Each row is a point. The points of each table are mixes of a few directions, plus a little noise. Count the directions of each table, and those that both share. Where both have some left over, give the other angles between the two spaces (their principal angles), to ten degrees, smallest first.
In the rows, 128 means zero.

First (5 x 3):
[[131 105 103]
 [153 162 114]
 [124 108 117]
 [160 205 138]
 [ 72  57 168]]
Second, 4 rows:
[[ 86  67 151]
 [169 161  82]
 [155 152  99]
 [101 132 180]]
Directions: first 2, second 2, shared 2

First, 8 rows:
[[197 106 156  95 103 102]
 [158 180 118 189 160 202]
 [ 53 106 114 108 123  93]
 [ 50 118 108 124 132 111]
 [108  91 135  84 105  75]
 [185 111 151 102 108 108]
 [ 82 152 106 162 151 159]
 [191 160 135 161 141 175]]
Second:
[[ 97 136 116 142 137 138]
 [195 109 154  99 105 106]
 [249  94 176  75  87  89]
 [175 115 147 106 112 112]
 [ 25 157  87 174 163 163]
 [ 26 156  87 173 162 161]
 [137 124 132 124 125 125]
 [138 125 131 123 124 125]
 [109 133 121 137 134 135]]
Directions: first 2, second 1, shared 1

First (10 x 9):
[[ 79 236  82 113 166 179 153 110 186]
 [118  67 150 162  79 108 142  92  90]
 [106 216  97  54 156 209 117 113 145]
 [180  77 164 152 120  70 161 113 116]
 [100 104 158 156 111 102 150 152 116]
 [163 111 125 128 129 118 123 107 125]
 [ 93 204  81  78 150 204  94 126 149]
 [137  76 190 127 110  86 146 173  93]
 [155  87 147 153 125  85 132 142 121]
 [149 101  86 158 136 118  64 150 138]]
Second (8 x 9):
[[103  92  76  89  98 121 126 121 188]
 [101  91  74  86  95 122 126 123 191]
 [101  89  74  87  95 119 126 122 190]
 [107 100  86  95 102 122 127 124 176]
 [141 144 153 148 143 131 128 131 100]
 [151 160 171 163 156 135 129 133  77]
 [144 150 159 151 147 133 130 131  93]
 [179 199 229 207 190 141 132 138  10]]
Directions: first 5, second 1, shared 0; angles 70

First, 9 rows:
[[169 153 106 249  79 134 157 179 192 127 132 111 175 152]
 [110 109  42 170 169 130  81  81  85 124 124  99  86  62]
 [128 159 146  93 114 124 163 136 126 133 164 136 172 189]
 [141 123 141 182  84 141 143 149 130 111 155 144 141 139]
 [120 107 156  33 162 111 142  94 109 137 118 139 117 134]
 [ 86 142  68 117 189 133  36 109 107 138  79  93  67  52]
 [149 102 166  87 139 113 157 119 151 131 112 139 133 146]
 [120 114 162  88 148 132  88 120 119 107 135 143 109 142]
 [129 144 165 133  68 135 186 164 133 144 130 149 152 134]]
Second, 10 rows:
[[ 99 102 140  61 160 110 104 142 169 121 102 126 139 109]
 [ 73  48 112  72 143  89 107 123 168  87 131 144 172  82]
 [158 133 130 152 150 155 127 120 104 137 124 115  78 127]
 [142 164 144 120 131 136 130 139 130 147 112 122 118 147]
 [177 181 121 225  71 145 171 105  71 149 156 133 118 165]
 [156 183 123 189 107 170 143 145  91 142 157 116 105 159]
 [168 148 117 199 127 173 139 122  80 135 154 115  80 138]
 [108  67 135  72 133  65 127  87 161 117  88 151 158  97]
 [127 151 108 182 103 159 135 150 103 119 178 123 135 144]
 [ 73 103 153  10 157  80  99 149 206 121  79 135 176 111]]
Directions: first 6, second 4, shared 2; angles 50, 80

First (11 x 20):
[[119 120 140 139 127 125 111 119 139 130 130 126 114 117 131  97 125 128
  145 125]
 [103 143 153 158 103 145  99 136 120 143 120  90 134 124 118 123 156 163
   94 103]
 [143 136 106 108 133 130 157 140 113 123 126 135 146 144 124 173 129 123
  110 134]
 [120 127 138 138 123 129 115 125 131 131 128 122 123 122 128 114 132 135
  129 123]
 [111 117 152 150 123 125  95 113 146 133 132 123 105 109 133  73 126 132
  153 122]
 [117 142 136 140 113 140 120 138 117 136 121 105 139 131 119 142 147 149
   97 114]
 [109 142 146 149 109 142 110 136 119 140 120  98 136 127 120 132 151 156
   97 109]
 [137 129 116 118 133 127 141 131 123 125 128 135 133 134 127 146 125 123
  125 134]
 [151 129 101  99 141 123 163 136 118 118 130 147 141 143 128 168 118 111
  126 143]
 [156 111  99  95 155 109 160 119 135 112 139 170 122 132 139 134  98  89
  166 154]
 [141 109 118 114 147 112 137 114 144 118 138 158 112 122 140 106 103 100
  168 145]]
Second:
[[147 124 128 122 145 108 114 127 146 131 124 133 124 113 132 113 130 117
  166 143]
 [135 126 128 126 135 121 123 128 135 129 126 130 126 122 130 122 129 124
  143 134]
 [130 128 128 127 130 126 126 128 130 128 128 129 128 126 128 126 128 127
  132 130]
 [132 127 129 126 132 123 125 128 132 129 127 129 127 125 129 125 128 126
  137 132]
 [ 70 140 128 149  73 189 171 131  72 118 141 111 141 176 116 174 122 162
    7  80]
 [157 122 128 118 155  98 106 127 156 133 122 136 121 104 134 105 131 111
  188 152]
 [133 127 128 126 133 122 124 128 133 129 127 130 127 124 129 124 129 125
  139 132]
 [126 128 128 129 127 130 129 128 127 128 128 128 128 129 128 129 128 129
  125 127]
 [111 132 128 134 111 146 141 129 111 125 132 123 132 142 124 142 126 138
   92 113]
 [139 126 128 124 139 116 120 127 139 130 125 131 126 119 130 119 129 122
  151 138]]
Directions: first 2, second 1, shared 0; angles 40

First, 9 rows:
[[126 165 116 117 132 130 134 144 159 122 121 145 142 127 140 148 128 112
  106 109 151 127 116  95 116 127 144 138 113 126 101 137]
 [113 165  60 133 118 153 175 118 128 129 156 124  89 143 103 125 156 139
  145 130 102 117 172 144 178 131 133 114 110 121 172 152]
 [133 176 140 122 151 126 119 161 163 110 102 149 157 118 159 165 122 103
   90 107 172 127 111  90  89 139 159 157 121 135  69 134]
 [146  97 216 126 130 103  61 154 127 129  83 118 163 100 164 138  99 129
  107 144 141 123  67 103  89 121 130 153 153 140  85 105]
 [116 131  78 107 125 127 166 107 150 134 156 156 138 150 108 121 130 106
  129  91 150 152 140 119 122 122 116 106 102 115 126 131]
 [143  22 221 128 103  95  57 116  83 152 108  96 138 108 129  91  98 158
  150 169  92 128  73 146 122 107  87 120 168 133 147  91]
 [102 174  14 120  97 161 206 102 138 142 180 129  73 157  82 114 165 142
  155 118  87 118 182 137 210 116 123  91  91 108 203 164]
 [125 118 131 158  93 151 118 123  74 141 132  68  56 116 109 103 153 193
  172 198  33  82 150 173 217 122 121 119 153 129 221 143]
 [147 104 174 137 203 106 116 129 128  93 114 170 196 133 157 145 103  71
   99  88 220 177 139 147   7 167 140 156 141 146  28  95]]
Second:
[[ 96 196 214 104 190 140 123 160 106 117 124 193 144 126  83 111 147 117
  140 122 125 118 127 135 135  91 106  88  83 160 184  84]
 [167  42  19 159  50 113 134  88 156 141 132  46 109 131 185 149 103 142
  113 136 133 141 129 118 121 175 157 179 185  87  58 184]
 [128 126 126 128 127 128 128 127 129 128 129 126 128 128 129 128 127 128
  127 129 128 128 128 128 128 129 129 129 129 127 126 129]
 [170  38  14 161  47 112 135  86 156 141 132  43 109 130 187 151 102 143
  113 135 132 141 130 118 119 176 158 180 187  86  55 187]
 [164  49  28 156  56 114 134  91 153 140 132  52 111 131 181 148 105 141
  115 134 132 140 129 118 120 171 154 174 180  91  63 179]
 [110 167 177 114 164 135 125 147 115 122 126 166 136 128 102 118 138 122
  135 125 126 122 127 132 132 107 115 106 102 146 160 103]
 [124 133 135 126 133 129 127 130 126 127 127 134 129 128 124 126 129 127
  129 127 128 127 128 128 128 125 127 124 124 131 133 125]
 [ 84 224 249  93 214 145 120 174  97 114 124 219 149 125  64 103 155 112
  145 120 123 113 126 139 138  76  96  72  64 173 207  66]
 [106 176 188 110 171 136 124 150 113 121 126 174 137 127  95 115 142 120
  136 124 125 121 128 133 133 102 112 100  96 150 167  97]]
Directions: first 4, second 1, shared 0; angles 90

First, 11 rows:
[[151 162 147 112 129 140 141 153 154 155 124 131 134  98 173 122 170 121
  141 119 129 150 139 206 138 137  82 124 184 169 166 128]
 [135 138 181 105 107 157 159 110 153 126 134 113 166 144  97 164 117 117
  118 140 101 129 114  46 109 142 160 142 119  90 117 112]
 [128 156 156 102  99 120 151 149 132 121 115 128 165 183  89 141 117 103
  127 117 121 126 125 109 146 109 143 140 125  99 119 120]
 [141  78 114 164 146 136  99  63  76 118 203 126 118 148 145 135 114 144
  118  80 134 121  96 179 112 187 112 148 153 128 170  98]
 [155 150 179 105 102 143 151 115 123 131 165 124 177 193 112 156 128 102
  125  82 116 133 104 161 135 157 118 155 171 107 166  93]
 [108 149 108 113 118 101 126 164 142 130  77 138 117 143  97 116 123 118
  135 155 133 110 143  88 136  74 151 111  79 115  82 149]
 [105  87  76 160 147 106  92 106  97 115 131 134  88 127 119 112 106 148
  124 136 142 105 125 106 117 118 147 118  82 122 101 138]
 [143 181 121  92 125 125 113 139 185 194  86 146  89 120 137 121 176 119
  156 158 126  88 125 130  83  96 122  89  93 143 105 133]
 [ 99  71 107 170 154 136 130 125 109  82 129 111 120  52 146 118 101 161
  108 158 131 163 152  79 144 138 142 134 125 138 116 154]
 [ 91  92  58 171 157  91 105 168  93  92  99 135  90  76 149  82 112 153
  125 146 157 146 167 154 170  94 119 115 116 161 109 171]
 [150 143 160 115 123 151 142 117 145 145 146 123 144 123 146 142 147 122
  130 116 118 138 119 152 118 155 111 135 162 136 156 113]]
Second, 8 rows:
[[118 126 140 132 127 133 153 159 131 103 116 118 150  96 136 125 121 132
  120 138 125 163 149 123 159 125 124 137 153 137 131 143]
 [125 126 132 130 128 130 137 139 129 119 122 126 136 118 131 126 124 130
  125 132 128 141 135 126 141 125 125 131 137 131 130 135]
 [141 131 112 123 129 121  94  90 125 161 144 142  99 170 118 132 138 125
  139 116 131  81  97 136  84 133 133 115  94 117 121 106]
 [152 135  92 118 129 114  64  48 124 194 161 156  65 214 105 135 147 124
  150 103 134  32  66 144  42 136 140 103  62 104 115  85]
 [125 126 133 129 129 131 136 139 129 118 124 124 135 115 130 127 124 129
  124 133 130 140 136 125 140 126 125 131 138 131 129 133]
 [129 129 125 128 128 127 119 119 128 135 131 131 122 137 126 131 130 128
  129 125 128 118 120 129 118 129 129 125 122 125 127 123]
 [ 97 119 172 139 127 145 209 226 135  43  87  95 204  21 157 118 107 136
  102 161 122 249 206 107 236 116 112 161 211 159 143 180]
 [134 131 117 126 127 124 110 107 127 145 138 134 111 150 124 131 130 126
  133 122 130 102 110 131 105 130 131 121 110 121 127 116]]
Directions: first 5, second 1, shared 1

First:
[[142 126 110 136 160 115 149 111 143 116 131 109 137 148 163 124 108 118
  153  98 139 142  97 122 121 100 114 127 172 121 126 102]
 [134 135  55  92  89 115 190  88 131 160  86 140 101 129 106 141 125 102
  103 117 108 126 173  87 112 142 143 152 105 130 140 136]
 [105 116 225 141 127 169  39 148  90 147 167 125 140 106  85  88 145 159
  107 155 148  74 141 189 171 138 137 112  92 129 115 158]
 [129 126 163 154 159 128 100 157 135  96 152 120 147 132 157 129 126 142
  153 131 138 144  88 145 129 115 114 112 155 126 122 114]
 [134 148   7  78  53  98 227 106 145 150  55 169  83 120 102 184 140  95
   92 139  78 159 193  49  84 169 150 163  81 138 153 144]
 [125 128 145 137 133 130 113 145 129 116 137 130 134 125 133 132 132 136
  133 137 129 134 118 135 129 130 125 122 129 129 126 128]
 [119 125 177 145 137 141  84 157 120 115 151 129 140 119 126 122 138 147
  132 146 135 123 115 154 140 131 125 115 123 129 122 134]
 [136 121 141 141 166 128 121 111 131 124 145 103 143 145 152 106 109 126
  150 100 150 122  98 143 137  98 116 122 167 120 121 108]]
Second, 8 rows:
[[136 147  63 125 106  93 186 167 165  83  95 158 116 127 161 197 139 119
  142 149  89 201 118  72  79 150 123 135 130 137 144 116]
 [122 127 127 115 106 136 126 120 117 149 120 136 118 119 101 123 135 128
  108 136 123 110 156 128 134 141 140 133 101 130 131 144]
 [130 128 128 131 133 126 129 130 131 124 130 127 130 131 134 130 126 128
  132 126 130 132 122 128 127 124 126 126 134 127 127 125]
 [113 108 195 117 127 172  68  79  78 196 153 104 129 120  64  52 124 136
   93 115 163  35 166 186 186 120 146 127  97 121 115 157]
 [118 107 202 129 151 169  64  84  86 179 164  93 140 129  89  50 115 138
  111 104 170  45 140 191 184 105 135 121 123 118 111 143]
 [129 127 131 131 135 127 126 128 129 124 131 125 131 130 135 126 125 129
  133 125 131 130 120 129 129 124 125 127 136 126 126 124]
 [140 142  84 140 136  95 169 164 165  75 114 141 130 136 180 181 128 123
  159 134 107 199  92  89  88 129 113 126 159 132 136 103]
 [136 138  96 134 129 105 158 152 153  95 115 140 127 132 160 165 130 123
  145 135 111 174 108  99  99 131 119 128 144 132 135 114]]
Directions: first 3, second 2, shared 2

First (10 x 32):
[[184 162 127 121 110 101  99  93  90 109 180 167 199 181  42 132 189 129
  137 104 132 163 131  74 126  99 113 122 156 106 171 114]
 [134 132 128 127 127 125 125 124 124 126 133 131 135 134 119 128 135 128
  129 126 129 131 128 122 127 126 126 127 130 126 132 126]
 [ 83 100 128 134 143 151 152 156 159 143  84  96  69  85 198 125  79 127
  119 147 125 100 126 173 130 152 139 132 106 147  92 139]
 [100 112 129 132 136 142 142 145 146 137 102 109  93 102 169 127  98 127
  123 139 126 111 127 155 129 141 135 131 114 139 107 134]
 [ 96 108 129 133 138 144 145 148 150 139  97 105  86  97 178 126  92 126
  122 142 126 107 126 160 130 145 136 131 112 142 103 136]
 [159 147 127 124 117 113 112 108 107 118 158 150 168 158  81 130 162 129
  134 114 131 147 130  98 126 112 120 125 143 115 152 120]
 [100 111 128 132 137 142 142 146 147 137 100 107  92 102 171 126  97 127
  123 140 126 111 126 156 128 143 136 131 114 140 106 135]
 [ 97 109 128 132 138 143 144 148 149 139  98 106  87  98 175 126  95 127
  122 140 126 109 126 158 129 144 136 131 113 140 104 135]
 [168 153 127 123 115 108 108 103 101 115 166 156 179 166  67 131 171 129
  135 111 131 153 130  89 127 108 118 123 148 112 159 118]
 [161 148 127 123 118 112 112 108 106 117 158 151 169 159  79 130 164 129
  134 114 131 149 130  96 127 111 120 125 144 114 153 120]]
Second:
[[144 144 103 124 146  98 135 123 111 116 153 130  98 159 105 134 125 119
  153  94 130 118 139 123 118 103 122 135 122 102 132 114]
 [111 124 155 128 123 146 103 121 128 140  97 141 182 114 130 126 150 126
   89 159 135 154 115 135 137 146 132 135 150 145 131 143]
 [ 51 115 242 185 160  44 104  56 103 137  79 126 249  63 190 179 166 127
   90 168 167 169  93 195 182 166 217 162 117 150 232 156]
 [134 122 118 135 127 117 152 136 135 122 145 111  85 119 145 131 104 138
  158 116 122 105 134 128 125 123 134 117 104 125 130 119]
 [141 120 109 126 116 143 149 147 142 126 141 115  84 123 138 121 104 138
  150 120 116 105 136 119 119 125 119 110 113 130 111 123]
 [146 135 103 113 122 147 126 142 130 127 135 135 112 148 105 116 127 125
  128 121 122 126 134 112 117 118 105 125 138 123 102 123]
 [127 134 127 132 139 105 132 119 119 123 136 128 123 135 126 137 129 125
  138 115 131 127 130 132 129 120 136 133 122 118 140 125]
 [140 130 113 114 118 158 120 144 134 132 124 137 127 139 111 113 132 126
  116 133 122 132 129 114 119 127 106 124 144 131 102 129]
 [137 127 116 114 117 160 120 141 135 132 123 134 127 135 114 114 130 128
  117 136 122 131 129 115 121 128 109 122 142 134 103 130]
 [152 129  93 112 115 159 138 152 139 126 143 126  89 144 114 111 114 130
  140 119 114 114 138 108 112 119 102 114 130 124  94 121]]
Directions: first 1, second 3, shared 0; angles 40

First (10 x 32):
[[116 168 167  85 183 180 179 161 160 122 110  77  75 136 102 133  97 117
  151  95  83 113 121 171 120  92  46  91 123 118 116  39]
 [134 140  73 150 108 150  93 110 126 154 101 106 152 149 148 140  91 138
  109 105 123 140 104 173 135  91 102 120 149 134 151 106]
 [138 160 185  85 185 129 169 142 160 122 133 156  46 142  93 105 158 110
  150 143 154  98 165  92 146 140 129 115 115  85  87 145]
 [101 128 137 141 134  69 147 190  93  71 154 156 123  89 140 154 162 161
  114 183 102 134 137  85  82 146 127 134 119 160 173 154]
 [162  94 171  89 121 165 170  76 164 145 183 123 150 174  72  92 156  74
  154 103 173 101 113 100 202 128 149 153 147  53  37 130]
 [168 143  92 133 136 128 161 141 150 119 171 137 130 208 112 149 145 128
  102 144 158 108  87 121 178  62  63 130 198  55 116 132]
 [130 154 103 147 160  83  89 140 151 147  59 182  81 111 141 127 126 144
  139 152 170 126 170 124 112 163 164 109 118 144 150 182]
 [119 129  95 156  82 123  58  97  83 150 112 137 147 111 176 124 115 147
   95 130 127 155 141 134 110 132 176 140 104 162 162 167]
 [ 95  74 168 125  51 145  91  79  60 128 157  98 187  59 157 102 126 118
  120 106  81 161 141 112  96 171 213 162  60 188 129 129]
 [109  90  92 158 113 109 123 141 127 124  97 105 192  96 135 149 104 138
  150 119 111 147 106 160 102 148 118 124 148 177 157  96]]
Second (10 x 32):
[[115  98 177  95 143 157 172 124 153 125 130  89 138 110  92 112 122 101
  176  96 109 118 124 138 129 152 122 124 113 134  92  72]
 [141 154  80 159 111 100  85 134 102 131 125 165 118 148 163 144 137 157
   80 162 149 140 131 119 127 102 134 132 139 121 168 180]
 [144 167  55 174 105  87  66 133  93 132 125 181 113 154 179 151 139 169
   60 174 158 142 131 115 126  93 136 133 144 118 182 209]
 [154 190  15 199  94  64  32 137  76 131 122 213 104 172 209 162 144 190
   21 197 170 149 133 106 125  72 141 137 153 115 214 249]
 [115  97 184  92 146 160 178 123 154 126 132  86 136 106  89 110 120  98
  181  91 105 116 126 138 130 156 122 121 114 137  83  69]
 [135 142 103 147 118 113 105 129 116 130 126 147 122 138 146 137 131 140
  102 144 138 134 129 123 127 114 130 130 135 127 147 156]
 [121 107 166 103 138 148 163 124 145 126 130 101 135 112 100 117 122 108
  161 104 114 121 126 135 128 147 125 122 119 132 100  87]
 [111  89 199  85 149 169 188 124 162 126 132  78 143 101  78 106 117  88
  195  84  99 114 125 140 129 163 122 124 111 137  73  50]
 [136 148  89 154 117 107  96 133 110 128 125 154 120 143 156 138 133 151
   91 155 145 135 130 121 128 109 132 131 138 122 159 170]
 [109  84 211  76 154 177 203 122 168 126 132  65 144  95  70 102 116  78
  208  76  94 112 123 143 130 168 119 121 108 136  66  36]]
Directions: first 6, second 1, shared 1

First (8 x 32):
[[ 96 122 136 120 170 135 128 134 124 103 111 128 121 100 137 138 136 137
  142 123 156 130 159 124  92 156 129 103 135 141 127 138]
 [141 142 130 124  42  73 152 118 186 175 128  82 132 113 182 139  80 155
  159 110  88 127 110 125 152  88 121 105 109  97 105 179]
 [166 118 117  89 237 135  99 156  76 115 133 150 109 158  62 133 170  86
   94 118 121  98 136 142 102  81 179 129 126 146 179 123]
 [129 157 107 139  99 181 179  71 110  70 186 116 118 140 144 114 130 123
  108 191 157 145  93 110 159 217  94 159 112 116 120  51]
 [108 139 125 132 132 154 155 100 128  95 151 121 129 120 159 133 122 138
  134 145 159 130 117 116 133 192 109 117 126 130 116 104]
 [ 98 152 123 115 103 143 174  99 120  57 118  89  77  76 128 110 145 136
  135 195 155 178 175 107  75 191 100 152 112 109 127  98]
 [174 100 136 161 109 102  69 163 151 239 140 178 202 204 128 142  95 122
  119  46  77  72  57 156 218  34 153 117 150 141 118 165]
 [112  96 150 143 131 103  71 184 129 168  59 160 135 115  82 116 145 128
  133  98 112 143 178 145  93  65 140 144 155 143 131 166]]
Second, 11 rows:
[[118 128 136 135 110 159 128 139 125 113 107 131 117 105 102 121 134 130
  146 138 132 171 189 112 101 131 118 149 139 147 118 124]
 [140 130 127  86 189 112 132 145 130 124 123 110 108 122 131 151 129 119
  145 108 125 113 153 127 100  95 156  90 115 133 146 165]
 [131 108 113 133 115  46  87 108  86 154 132 144 143 123 108  96 153 135
   46 129  93  57  16 169 127 112 163 137 136  88 163 119]
 [124 110 150 160 151 143  93 193 163 168  76 166 140 189 107 124 135  97
  151 117 145 161 177 146 155  79  98 163 135 140 118 136]
 [152 116 115  99 125   7  95 130 113 174 113 112 117 123 116 110 144 128
   67 120  71  59  43 172 112  51 176 120 112  70 176 165]
 [121 128 118 146 108 140 136  83 113 125 180 139 166 127 164 132 111 151
  107 116 134  88  52 125 165 187 129 105 141 131 114 103]
 [126 141 120  87 165 156 157  97 102  84 165 102 119  70 144 160 117 152
  149 105 133 114 151  95  85 166 164  67 132 158 130 145]
 [122 111 136 157  51 101  95 137 121 162  95 144 141 101  93  98 132 145
  109 123  91 142 127 137 116  97 131 164 151 123 122 135]
 [107 122 130 174 155 200 129 101 128 123 184 176 192 175 175 147 107 135
  131 106 179 100  71 122 203 217 102 104 152 165  93  82]
 [127 161 133 127  88 204 193 108 170  95 156  93 121 113 173 156  86 142
  202 137 151 191 200  78 145 173  90 114 116 155  82 126]
 [138 154 128 104 150 141 164 166 156  86  79  92  46 159  96 110 159  74
  153 211 154 212 230 126 101  99  82 194  81  98 146 109]]
Directions: first 5, second 6, shared 4; angles 50
